Every row gives one point. Each copy is the shape, with its points in the same order, stretched, turned, moved and blurred by noise. Say if it was mirrored as well.
In the rows, zero is written as 128.

Shape (7 x 2):
[[105 112]
 [127  68]
 [121  85]
 [ 93 148]
 [139 149]
 [131  96]
 [142 174]]
Copy 1 (7 x 2):
[[138  90]
 [ 86  87]
 [103  92]
 [175 103]
 [149 147]
 [110 108]
 [168 166]]
Copy 1 is: mirrored
Copy 2, 7 rows:
[[104 124]
 [ 81 163]
 [ 90 149]
 [126  97]
 [150 133]
 [102 145]
 [174 122]]
Copy 2 is: mirrored
Copy 3:
[[ 89 119]
 [ 89 163]
 [ 90 148]
 [ 96  86]
 [137  94]
 [105 139]
 [152  72]]
Copy 3 is: mirrored
Copy 4 (7 x 2):
[[ 87 112]
 [ 60 154]
 [ 72 147]
 [119  86]
 [137 122]
 [ 88 145]
 [162 108]]
Copy 4 is: mirrored

Shape (8 x 3):
[[147 110 149]
 [161 163  73]
 [170 149 143]
 [140  90 101]
 [121 180 124]
 [106 104 118]
 [ 92 102  95]
 [ 91 124 123]]
Copy 1:
[[151 119 119]
 [103 150  59]
 [153 153  83]
 [125  86 108]
 [102 188 100]
 [111 114 136]
 [ 91 107 134]
 [101 142 135]]
Copy 1 is: only turned
Copy 2 (8 x 3):
[[115 120 165]
 [183 137  78]
 [170 142 149]
 [118  91 113]
 [141 187 118]
 [ 88 134 122]
 [ 83 142  99]
 [ 91 160 119]]
Copy 2 is: only turned
Copy 3 (8 x 3):
[[142 107 143]
 [ 94 111  47]
 [102  84 125]
 [176 132  94]
 [ 67 138 107]
 [154 168 121]
 [157 190  95]
 [132 180 125]]
Copy 3 is: mirrored

Shape, 9 rows:
[[145  98 111 128]
 [166 146 140 143]
 [119 160 139 217]
 [ 79  57 108 135]
 [132 130 170 106]
 [175 123 146 143]
 [109 162 166 104]
 [ 89 125 118 114]
 [106 125  91 163]]
Copy 1:
[[147 126  91 127]
 [109 156 142 118]
 [ 89 134 140 204]
 [167  70  65 153]
 [122 109 149  92]
 [103 144 122 117]
 [136 111 178 109]
 [166  98 125 138]
 [163 123 107 183]]
Copy 1 is: mirrored
Copy 2, 9 rows:
[[122 105  95 143]
 [145 103 135 159]
 [ 77 136 203 141]
 [ 82 120  99  82]
 [175 101 127 103]
 [145  83 128 154]
 [182 131 142  99]
 [132 147 113 104]
 [ 85 148 128 139]]
Copy 2 is: only turned
Copy 3, 9 rows:
[[149 128 106 103]
 [169 136 131 160]
 [110  81 123 214]
 [ 87  67 109  68]
 [144 117 183 131]
 [182 121 132 148]
 [118 135 197 147]
 [ 96 129 138 104]
 [102 117  91 134]]
Copy 3 is: only turned

Shape, 11 rows:
[[111 137 129 160 138 185]
 [116 165 144 164  95 146]
 [169  85 158 111 181  99]
 [ 73 143 108 108  78 109]
 [103 122 107  94 170 119]
 [130 174 116 105  97 110]
 [153 169 153 122 118 127]
 [145  81 152 128 128 155]
 [117 149  60 180 155 179]
 [107 137 146  89 114 145]
 [146 205 141 163 128 120]]
Copy 1:
[[122 159 141 108 160 174]
 [140 174 172 133 134 136]
 [177  68 107  94 157 137]
 [116 169 118 144  90 100]
 [133 133  82  84 136 122]
 [147 155 152 103  94 100]
 [156 136 174  96 129 117]
 [134  89 138 127 142 161]
 [121 189 117  82 122 199]
 [116 130 132 109 134 108]
 [180 182 175  92 134 128]]
Copy 1 is: only turned
Copy 2, 11 rows:
[[136 112 181 156 144 143]
 [ 93 144 188 126 138 147]
 [192 162 112 135 139 126]
 [ 74 118 124 112 138 135]
 [144 123  99 159 125 152]
 [ 89 149 138  96 123 169]
 [124 172 160 103 144 172]
 [171 112 166 122 151 107]
 [136 113 184 175  85 137]
 [120 122 142 111 160 167]
 [ 96 196 161 130 133 180]]
Copy 2 is: only turned
Copy 3, 11 rows:
[[100 112 163 169 156 174]
 [ 81 134 127 187 108 164]
 [132  85  74  80 163  99]
 [158 161 146 159  66 149]
 [172 119 156 125 147 103]
 [127 181 114 168 110 119]
 [ 82 157 103 152 132 117]
 [115 112 106  95 149 172]
 [153 111 164 219 187 175]
 [116 160 151 118 115 134]
 [ 70 136 109 210 134 110]]
Copy 3 is: mirrored
